Each point is reached from the start by the listed moves, each made once or not at all, plus a little noise. Is the number of moves made odd or even? Then give how often each move was made.

Moves:
(1): [ 1.45  1.24 -0.55 -0.40  0.50 -1.91]
(2): [-0.10  0.64  0.52  0.93 -1.83 -0.10]
(3): [ 0.40 -0.56  1.74  1.51  1.30 -0.47]
Start: [ 1.01 -1.24 -0.52  0.70 -1.05 -0.04]
Points:
[ 1.38 -1.85  1.36  2.35  0.24 -0.45] => odd (0, 0, 1)
[ 1.34 -1.27  1.78  3.09 -1.49 -0.45] => even (0, 1, 1)
[ 2.90 -0.60  0.59  1.63  0.49 -2.30] => even (1, 0, 1)
[ 2.35  0.12 -1.04  0.31 -0.48 -2.03] => odd (1, 0, 0)

Moves:
(1): [ 1.67  0.23  1.24 -0.18 -1.56  0.35  0.14 -0.52  2.62 -0.64 -0.53]
(2): [ 1.89  0.42 -0.48 -0.74 -0.13 -0.56 -0.26  0.10  0.70  1.37 -1.15]
(3): [-0.40 -1.06 -1.36  0.29  0.44 -0.79 -0.82  0.52 -0.44 -0.21 -1.09]
(4): [ 0.21  1.03  0.27 -0.79  1.64  0.81  0.09 -0.42 -0.28 -1.79 -0.58]
(5): [-0.59 -0.61 -0.93 -0.95 -1.05  0.71  0.39  0.33 -0.32 -0.56 -0.18]
(6): [ 0.53 -0.38 -2.13  0.86  0.59 -1.06  1.09  0.02 -0.11  0.89 -0.49]
(7): [-0.26 -0.53 -0.13 -0.31  0.23 -0.29  0.32 -0.65 -1.13 -0.52 -0.92]
(8): [ 0.03 -0.34  1.45  0.07 -0.40  1.79  0.42  0.86 -0.62 -1.46 -0.05]
(9): [ 0.51  0.31  1.46 -0.70 -0.15 -2.08 -0.03  1.83  0.59  0.51  0.49]
Start: [ 0.04  0.45  0.20 -0.99 -0.42  0.38  0.25  0.39 -0.77 -0.38 -0.36]
Points:
[ 0.09 -1.39 -1.93  0.24 -0.12  0.38  0.83  2.04 -2.08 -1.11 -1.91] => odd (0, 0, 1, 0, 0, 1, 0, 1, 0)
[ 4.45  0.57 -0.79 -2.61  0.51 -3.28  0.90  1.25  1.31 -0.73 -4.73] => odd (1, 1, 1, 1, 0, 1, 1, 0, 1)
[ 2.58  0.25 -2.19 -2.35  1.94 -3.57  0.67  1.68 -1.59 -0.09 -4.13] => even (0, 1, 1, 1, 0, 1, 1, 0, 1)
[ 3.69 -0.93 -2.69 -1.09 -0.96 -2.04  0.62 -0.27  1.11  0.59 -4.63] => odd (1, 1, 1, 0, 0, 1, 1, 0, 0)
